Each row is a point. Each copy is the shape, with its points in the same order, turned, moved and blurred by noise. Say if it was mirrored as well.

Shape, 6 rows:
[-19 39]
[5 -42]
[-14 -1]
[-3 -26]
[6 -47]
[26 -16]
Copy 1 (6 x 2):
[-28 15]
[26 -48]
[-8 -17]
[16 -34]
[33 -49]
[35 -12]
Copy 1 is: only turned
Copy 2, 6 rows:
[-19 33]
[-1 -51]
[-16 -8]
[-9 -35]
[-2 -60]
[21 -30]
Copy 2 is: only turned

Shape:
[4 -31 38]
[-26 57 0]
[12 5 -3]
[9 -13 -6]
[5 -10 -5]
[17 -27 22]
[23 21 -9]
[10 15 -12]
[-24 -31 -13]
Copy 1:
[-12 -43 11]
[37 44 -12]
[-15 13 -2]
[-23 -1 -11]
[-19 0 -10]
[-24 -23 9]
[-17 32 6]
[-16 25 -7]
[-13 -17 -43]
Copy 1 is: mirrored
Copy 2:
[-16 -39 29]
[-10 60 17]
[15 2 5]
[9 -12 -1]
[9 -10 -2]
[3 -37 19]
[32 14 11]
[20 14 3]
[-16 -17 -25]
Copy 2 is: only turned
Copy 3:
[18 -53 -14]
[5 50 -32]
[-6 -2 3]
[-16 -14 -2]
[-13 -18 -2]
[6 -38 3]
[-2 16 16]
[-12 11 6]
[-33 -29 -27]
Copy 3 is: mirrored

Shape, 11 rows:
[2 2 29 2 14 8]
[-3 35 7 3 11 -5]
[-52 -21 -13 0 -21 0]
[-54 14 -14 -10 -24 25]
[-14 13 -19 -2 -23 -4]
[-7 -6 16 0 0 9]
[5 6 -4 4 -16 42]
[9 -23 -18 -17 21 9]
[-44 0 -17 6 -19 9]
[-2 -18 -9 16 -4 32]
[-6 -7 -20 -2 60 -6]
Copy 1 (11 x 6):
[12 -15 3 36 7 0]
[8 27 2 26 15 15]
[-46 -19 1 -19 2 15]
[-34 -10 -12 -17 -11 51]
[-10 12 4 -17 5 20]
[2 -10 -1 16 2 0]
[26 -17 -3 -5 -10 25]
[7 -7 -34 -5 3 -21]
[-28 -13 0 -19 11 33]
[19 -33 -8 -12 14 14]
[2 6 -50 19 39 -9]
Copy 1 is: mirrored
Copy 2 (11 x 6):
[18 7 29 -1 -6 0]
[-4 28 7 -20 13 -4]
[-39 -36 19 22 1 -6]
[-45 -16 23 21 35 18]
[-36 -3 -6 0 9 8]
[7 -5 16 5 -6 7]
[-5 9 5 19 3 39]
[23 -23 -17 8 6 2]
[-35 -13 7 27 17 7]
[3 -6 -2 43 -4 14]
[37 -7 -14 5 31 -33]
Copy 2 is: only turned
Copy 3, 11 rows:
[12 1 17 11 7 18]
[4 37 4 -2 10 21]
[-37 -5 -12 7 50 -20]
[-42 13 -29 14 45 19]
[-22 28 -26 1 11 -7]
[-4 -4 5 11 11 7]
[-8 6 -23 42 2 16]
[34 -4 -27 15 23 -11]
[-35 15 -19 16 39 -5]
[-1 0 -12 46 18 -5]
[52 21 2 5 50 -8]
Copy 3 is: only turned
